Each row is a point. The points of each table are mixes of a few directions, plus a little noise. Count the directions of each table, and those that both share. Where both have some left over, give the other angles between the two spaces (their principal angles), to ten degrees, smallest first.

First, 5 rows:
[-2.8 -0.6 2.0]
[1.4 7.4 0.0]
[-0.6 0.6 0.5]
[2.0 -3.9 -2.1]
[0.0 -3.4 -0.5]
Second:
[6.5 2.2 -4.7]
[-2.7 -0.5 2.0]
[-0.4 -2.3 0.0]
[-3.3 -0.6 2.5]
[-0.1 1.1 0.3]
Directions: first 2, second 2, shared 2

First (7 x 4):
[1.8 -4.9 0.9 0.0]
[-1.9 5.1 -0.9 0.0]
[-1.0 2.8 -0.5 0.0]
[2.8 -7.4 1.3 0.0]
[-1.7 4.4 -0.8 0.0]
[-1.6 4.2 -0.8 0.0]
[1.6 -4.3 0.8 0.0]
Second, 8 rows:
[1.0 4.8 2.8 -4.3]
[-2.0 -2.7 -1.9 1.9]
[-0.8 -2.3 0.7 -1.8]
[5.3 3.1 1.5 1.1]
[-3.2 -0.6 1.3 -4.6]
[1.4 -5.0 -2.1 4.8]
[-1.9 2.0 -2.0 2.0]
[0.3 0.7 -0.4 0.9]
Directions: first 1, second 3, shared 1

First:
[2.7 -0.2 1.2 -3.5 -3.2 0.0]
[-4.4 -1.6 -5.3 3.9 4.8 -2.2]
[2.1 -0.3 0.7 -3.0 -2.6 -0.2]
[0.8 0.6 1.4 -0.4 -0.8 0.7]
[-0.3 -2.8 -5.3 -2.5 -0.4 -3.4]
[1.0 1.6 3.6 0.4 -0.8 2.0]
[-2.0 2.6 3.7 5.2 3.0 3.0]
Second:
[0.8 1.2 1.3 -2.5 4.3 0.5]
[-2.1 0.6 -1.1 3.9 -4.5 1.6]
[-6.2 4.1 -0.6 -1.4 -0.5 -3.6]
[3.9 -0.4 2.0 -0.6 3.4 3.8]
[1.5 1.6 3.9 -1.2 -1.2 1.2]
[-0.8 -2.3 -2.0 1.0 -3.5 -3.0]
[2.8 -4.9 -3.4 0.6 2.3 -0.5]
Directions: first 2, second 4, shared 1; angles 40

First:
[3.1 -1.7 1.8 1.7 -4.2 2.9 2.5 -2.0]
[-2.4 3.0 0.8 -1.8 -1.3 -1.1 0.6 -1.4]
[1.9 1.8 1.0 0.1 1.8 4.1 2.2 -4.4]
[-0.7 -0.8 -6.1 1.2 3.1 -1.0 -3.1 -1.9]
[4.1 -4.2 -2.1 3.3 -0.4 2.6 0.0 -1.1]
[-3.3 2.0 2.0 -2.7 1.2 -3.3 -0.9 4.1]
[-2.7 -0.1 2.6 -2.0 -0.3 -4.2 -1.3 6.8]
Second, 8 rows:
[-0.7 0.5 1.5 0.2 0.5 -0.3 1.4 -0.2]
[4.7 -3.6 -10.1 -1.1 -3.6 2.4 -9.4 1.5]
[-0.1 0.1 0.1 0.0 0.1 0.0 0.1 0.0]
[-2.0 1.5 4.3 0.5 1.5 -1.0 4.0 -0.7]
[1.9 -1.5 -4.2 -0.5 -1.5 1.0 -3.8 0.6]
[-1.8 1.4 3.9 0.4 1.4 -0.9 3.6 -0.6]
[-2.5 1.9 5.4 0.6 1.9 -1.3 5.0 -0.8]
[0.4 -0.3 -0.9 -0.1 -0.3 0.2 -0.8 0.1]
Directions: first 4, second 1, shared 0; angles 40

First (10 x 9):
[7.6 -0.4 -1.5 -2.0 2.3 -0.3 -3.5 3.3 5.8]
[3.1 -0.2 -0.6 -0.8 0.9 -0.1 -1.4 1.3 2.3]
[-6.0 0.4 1.2 1.6 -1.8 0.2 2.8 -2.6 -4.6]
[-3.3 0.2 0.7 0.9 -1.0 0.1 1.5 -1.4 -2.5]
[9.5 -0.6 -1.9 -2.5 2.9 -0.3 -4.4 4.1 7.2]
[1.4 -0.1 -0.3 -0.4 0.4 -0.1 -0.6 0.6 1.0]
[-8.0 0.5 1.6 2.1 -2.4 0.3 3.7 -3.5 -6.1]
[-4.1 0.2 0.8 1.1 -1.2 0.1 1.9 -1.8 -3.1]
[0.8 0.0 -0.2 -0.2 0.3 0.0 -0.4 0.4 0.6]
[-1.0 0.0 0.2 0.2 -0.3 0.0 0.4 -0.4 -0.7]
Second, 7 rows:
[0.0 0.0 0.0 0.0 0.0 0.0 0.0 0.0 0.0]
[0.2 0.5 -0.3 0.0 0.0 0.0 0.1 1.2 0.5]
[-0.9 -2.2 1.6 -0.1 -0.1 -0.2 -0.6 -5.6 -2.3]
[-0.3 -0.7 0.5 0.0 0.0 -0.1 -0.2 -1.9 -0.8]
[2.3 5.9 -4.2 0.2 0.2 0.5 1.3 14.9 6.0]
[-1.0 -2.7 1.9 -0.1 -0.1 -0.2 -0.6 -6.7 -2.7]
[-0.3 -0.8 0.5 0.0 0.0 -0.1 -0.2 -1.9 -0.8]
Directions: first 1, second 1, shared 0; angles 60

First, 11 rows:
[0.9 1.5 -1.2 3.4 3.5 -1.5 0.5 -1.7 0.0 0.3 2.3]
[4.6 -2.9 1.7 -1.6 -5.4 2.9 1.4 2.7 -3.1 -0.5 3.2]
[-0.3 2.9 -0.5 4.4 1.7 -2.5 -0.6 -0.5 -0.5 1.5 0.3]
[5.9 -1.9 -0.4 -1.3 -1.8 4.1 1.7 0.7 -2.5 -1.7 6.1]
[-4.8 -0.3 3.0 1.3 0.5 -5.0 3.4 0.6 -0.4 -1.1 0.9]
[3.7 -7.1 1.2 -0.8 -0.7 0.4 0.9 -1.3 1.3 2.0 -2.5]
[-4.2 2.5 -0.2 -0.8 1.4 -1.2 -0.6 -0.1 1.1 -0.9 -1.5]
[-2.6 4.3 0.6 5.1 -1.0 -4.0 -2.3 1.3 -0.7 3.4 -3.7]
[0.4 -1.0 -1.9 -8.1 -0.4 6.5 -0.6 -0.1 1.1 -4.1 1.4]
[0.3 -3.0 -1.5 -0.8 4.1 0.1 -1.1 -3.5 3.7 1.2 -3.9]
[-4.0 5.1 -0.5 -1.0 -1.7 0.3 -2.8 2.0 -0.2 -0.1 -2.6]
Second:
[-0.1 0.0 5.6 -3.3 -8.2 -3.8 -3.3 1.8 -4.0 -1.2 0.4]
[0.0 -3.4 3.8 0.0 -5.5 -0.3 1.0 -0.1 -0.6 1.2 1.1]
[1.7 -1.0 -2.1 1.7 5.9 -0.4 3.6 -0.9 0.2 -1.5 3.2]
[0.6 3.1 -3.1 1.2 -0.1 3.0 -0.7 4.1 -0.7 1.6 -3.4]
[-0.3 0.5 -3.4 0.5 6.8 0.3 0.7 -2.2 2.4 -0.7 -0.5]
[0.3 1.3 1.2 -0.7 -2.2 0.4 -1.4 -1.6 -0.8 -1.1 3.7]
[-4.3 1.5 0.8 1.6 -0.5 -2.5 1.0 2.5 0.1 1.1 -3.4]
[-0.5 0.1 -0.9 1.5 0.8 0.1 1.5 2.0 0.0 0.9 -1.5]
[5.5 -4.8 -3.3 -2.9 8.4 1.3 -0.2 -6.0 3.0 -2.2 1.6]
[-3.0 2.7 1.3 0.6 -5.5 1.8 -2.2 0.5 0.4 1.9 -1.1]
Directions: first 5, second 6, shared 4; angles 70

First:
[0.9 0.5 0.5 -0.2 1.1 0.6 0.3 0.1 -0.2 -0.3 -1.0 -0.3]
[-0.7 -0.1 0.9 1.0 -3.4 -0.8 -1.5 -0.8 0.3 1.2 2.7 0.3]
[-1.3 2.1 -3.0 1.1 -4.4 -4.2 2.1 -0.8 -1.6 1.5 4.0 -3.0]
[3.0 3.6 1.2 0.2 0.3 0.0 1.6 -0.9 -1.7 0.5 -0.6 -3.0]
[-7.3 -7.6 -5.5 -1.2 1.5 -1.0 -1.0 2.8 3.2 -2.0 -0.1 5.7]
[5.2 4.1 6.4 1.2 -2.0 2.2 -2.0 -2.3 -1.1 1.8 0.6 -2.2]
[-4.4 -3.7 -5.0 -1.0 1.7 -1.6 1.2 2.0 1.1 -1.5 -0.6 2.2]
[4.6 1.2 4.5 -1.0 5.1 4.6 -0.8 0.0 0.0 -1.1 -5.1 0.2]
Second:
[1.3 1.4 -3.0 2.2 -3.5 -1.3 -3.8 -1.0 2.7 -7.4 -2.0 -2.3]
[0.0 -0.9 0.3 -2.4 0.8 -0.2 1.7 5.7 -1.6 -0.8 4.9 0.5]
[1.5 -1.2 -0.1 -1.2 2.3 2.0 3.3 -4.9 -1.0 7.0 -1.3 4.8]
[1.5 0.8 -1.9 2.3 -1.3 0.5 -1.5 -7.4 2.1 0.3 -5.4 0.9]
[0.8 -1.2 -0.3 -2.8 1.0 0.2 2.3 5.1 -1.6 -0.2 5.0 1.7]
[-0.1 -0.2 1.0 0.5 1.5 1.3 1.2 -5.3 -0.2 5.5 -3.2 1.9]
[-4.7 1.0 4.8 1.9 1.1 -0.7 -1.5 0.4 -0.5 2.6 -2.3 -4.5]
[0.2 0.4 -0.8 0.5 -1.2 -0.6 -1.3 0.8 0.8 -3.0 0.1 -1.2]
[-0.6 -0.1 0.2 -1.1 -0.6 -1.1 -0.4 6.5 -0.6 -4.0 4.2 -1.9]
Directions: first 3, second 3, shared 0; angles 70, 80, 90

First:
[5.2 -0.8 2.2 -2.1 2.3 -0.3 -1.5 4.2 -0.7 4.1 -2.2 -0.1]
[5.4 -4.2 2.0 -4.8 0.0 3.6 -2.1 4.6 -1.8 6.3 -3.1 2.9]
[-2.9 2.5 -0.5 2.7 -0.7 -1.3 -0.9 -0.9 1.3 -4.1 -1.1 -0.8]
[-4.5 1.1 0.7 0.3 -1.7 -2.2 0.1 -0.4 0.8 -2.6 2.8 -0.5]
[-4.8 0.2 -1.4 1.2 -0.3 -2.3 0.7 -1.4 0.7 -0.9 4.9 -1.0]
[3.4 -1.6 2.8 -3.4 -1.5 2.6 -1.4 2.9 -1.0 1.6 -4.0 2.3]
[5.5 -3.4 4.4 -6.6 -1.3 2.6 0.0 4.0 -2.1 4.9 -1.9 2.7]
[-0.4 3.2 -1.3 3.1 2.0 -2.9 3.8 -4.4 0.6 -3.2 2.7 -3.1]
[-1.0 0.7 -2.0 1.7 -1.3 2.1 2.6 -4.9 -0.1 -3.2 -0.4 0.4]
[-1.5 2.4 -2.2 4.1 1.6 -1.6 -0.7 -1.2 1.3 -2.4 -0.5 -1.9]
[-4.5 -0.3 -4.6 3.8 0.9 -0.4 -0.6 -2.5 0.9 -0.4 2.9 -0.8]
Second:
[1.3 1.9 -1.4 2.7 0.7 0.7 0.8 -2.5 0.3 -2.6 -2.6 -0.6]
[-0.7 -1.0 0.6 -1.3 -0.4 -0.4 -0.4 1.3 -0.1 1.3 1.3 0.3]
[2.3 3.5 -2.5 4.8 1.3 1.4 1.5 -4.6 0.6 -4.8 -4.8 -1.2]
[-4.0 -5.9 4.3 -8.2 -2.2 -2.3 -2.5 7.8 -1.0 8.1 8.2 2.1]
[1.2 1.8 -1.3 2.5 0.7 0.7 0.8 -2.3 0.3 -2.4 -2.4 -0.7]
[-0.5 -0.8 0.6 -1.1 -0.3 -0.3 -0.3 1.0 -0.1 1.1 1.1 0.3]
[-1.4 -2.1 1.6 -3.0 -0.8 -0.8 -0.9 2.9 -0.3 2.8 2.9 0.8]
[1.8 2.7 -2.0 3.7 1.0 1.0 1.1 -3.5 0.5 -3.6 -3.7 -1.0]
Directions: first 5, second 1, shared 1
